Each row of a before or after table is a point. One or more steps were done to the points. Then noise was added and the rows were shuffled. The steps act on columns, c1 being the first. Write out the steps. A step turns or swaps two columns, mirrors them in a line or flattens them onto one, adds a multiple of one to another, or multiplies or shifts one. Angles are multiples of 10 degrees, from the lower column toward the higher: turns from -170 to 170, lines from 10 to 170 but not 90. Use the fewest steps. Two steps may share a column if one is a turn and the other turns, adds or multiplies; they go together, in the order done. Otherwise the lowest column goes first.

Before (8 x 2):
[[ 5.9  5.7]
 [-3.3 -3.5]
 [ 0.2  3.3]
 [-0.8  1.5]
 [-1.2 -1.7]
 [ 6.2 -1.1]
 [ 3.0  7.2]
 [ 4.0  1.9]]
After (8 x 2):
[[ 7.6  1.8]
 [ 6.6  4.5]
 [-3.3 -3.4]
 [ 2.7  3.7]
 [ 1.3 -1.0]
 [ 0.3  6.7]
 [ 3.0 -0.3]
 [-2.0 -0.8]]
Steps: mirror c1 and c2 in the line at 40 degrees

Before:
[[-2.3  0.6 -3.7 -5.9  2.7 -2.1]
 [-3.2 -5.0  1.2 -1.0 -5.3  2.5]
 [ 5.8  4.6  7.7  2.9  4.4 -3.7]
 [ 0.8 -0.3 -1.7 -3.3 -4.5 -0.6]
 [ 5.3 -7.5  5.6 -4.8 -5.7 -6.1]
 [ 2.7 -0.7  1.4  2.5  0.6  1.6]
 [ 6.1 -1.3 -2.1 -2.5  6.1 -6.6]
 [ 1.6 -5.5 -3.4 -2.6  0.0  3.7]
 [ 4.8  1.7  2.0 -5.0 -0.2 -1.9]
 [-4.2  2.0  0.5 -3.1  3.2  3.8]]
After (10 x 6):
[[ 2.8  2.1  1.3  1.5  0.5 -1.7]
 [ 6.3 -1.8  7.6  5.7 -5.7  0.3]
 [-4.1 -3.5  0.3 -1.1 -0.1 -5.2]
 [-3.5  3.3  0.9 -3.8  5.8  1.1]
 [ 5.5 -4.8  2.3 -2.3 -1.1  1.2]
 [ 6.0 -0.8 -2.2 -2.5 -9.0  1.0]
 [-2.3 -4.0 -3.2 -3.9 -3.6 -0.3]
 [ 1.9  2.3 -3.5 -5.7  2.3 -3.2]
 [ 1.1 -1.9 -1.4 -2.7  2.9  3.4]
 [ 5.4  2.6  5.5 -8.2  0.8  8.3]]
Steps: mirror c2 and c4 in the line at 70 degrees; turn c5 and c6 by -140 degrees

Before:
[[  0.7  -1.0  -6.0  -5.5  -2.8  -1.4  -1.1   1.0   0.0  -3.6   4.2]
 [  0.5   2.7   1.5  -2.6   0.5   3.3   0.4  12.1  -0.1   0.6   3.2]
 [  8.8  -3.6   3.1   1.8   4.6  -5.3  -3.4   2.4  -2.1  -0.9   4.3]
 [  0.8 -10.0  -3.5  -4.7   0.7   2.3   2.1   7.4   0.6  -3.2   0.7]
 [ -6.4  -8.2  -2.2   2.7   0.2  -0.7  -5.6  -1.2  -0.8  -3.9  -3.5]
 [  9.6  -0.6   2.4  -0.2   1.3   5.4  -0.5   0.4  -1.0  -1.0   1.1]
 [ -1.5   2.8  -1.2   0.0   9.8   0.1  -1.8  -2.6  -0.3   0.7   3.5]
 [ -4.0   0.4   6.4  -4.7   1.9  -0.6   5.3  -3.5  -3.8  -2.8  -1.9]
 [ -4.7   4.8   2.8   2.7   0.0  -3.9  -4.1  -1.8   5.2   6.3   0.9]
 [  1.3   1.5  -1.6   0.1   2.1  -0.6  -1.1  -1.4   0.9  -3.8  -6.3]
 [  5.2   0.6   4.9   0.4   3.6   2.6   8.3   1.2   0.0  -6.0   2.8]
 [  2.3  -6.1   5.7  -6.0   2.3  -1.7   0.3   0.6   1.3  -6.6  -1.0]
 [ -1.7   2.5   2.5  -2.0  -0.5  -2.8   6.3  -7.7  -2.0   6.4  -3.2]]
After, 13 rows:
[[ -5.9  -0.1   7.9  -0.2  -1.7   4.7   0.0  -1.1  -0.1   3.0   0.9]
 [  5.4   4.8  -0.9   2.7   2.5  -7.1  -2.5   1.7   4.6   2.5   1.1]
 [ -2.1   1.4  -0.6   0.3  -1.0   1.9   0.0   0.3   2.3  -3.5  -6.4]
 [ -4.6  -0.9  -4.3  -5.3   2.6   1.0  -0.2   0.1  -2.1  -3.8   4.3]
 [  2.6   2.6   0.7  -1.9  -3.0  -6.1   6.9   7.1  -0.2   3.2  -3.4]
 [  0.5   3.0  -2.2   0.2  -8.0  -0.5  -0.6  -0.3   6.2   0.7   4.0]
 [  0.6   2.7   1.3  -2.9   3.2   2.3   1.4 -11.4  -2.3   2.5   2.8]
 [  7.1   0.4   2.0  -4.4  -4.7   1.0   6.7   2.4  -1.0  -2.4  -2.1]
 [ -3.0 -10.3  -2.0  -4.7   1.6   3.8   2.8  -7.6  -0.6  -1.0   0.8]
 [ -4.9  -3.6   7.8   1.4  -4.0  -3.5  -2.2  -4.0   0.4  -3.8   4.2]
 [  3.6  -8.0  -5.9   2.6  -1.1   1.5  -4.4   0.9   0.1  -3.4  -3.4]
 [  1.8  -6.3   5.4  -6.4  -0.5   3.0   0.8  -1.1   1.7  -6.3  -0.9]
 [ -0.6   0.9   7.4   0.7  -2.5   6.0   9.5  -2.0   2.1  -2.8   3.2]]
Steps: mirror c1 and c3 in the line at 70 degrees; turn c5 and c8 by -160 degrees; turn c5 and c9 by -40 degrees; turn c6 and c10 by 40 degrees; shift c7 by 1.0
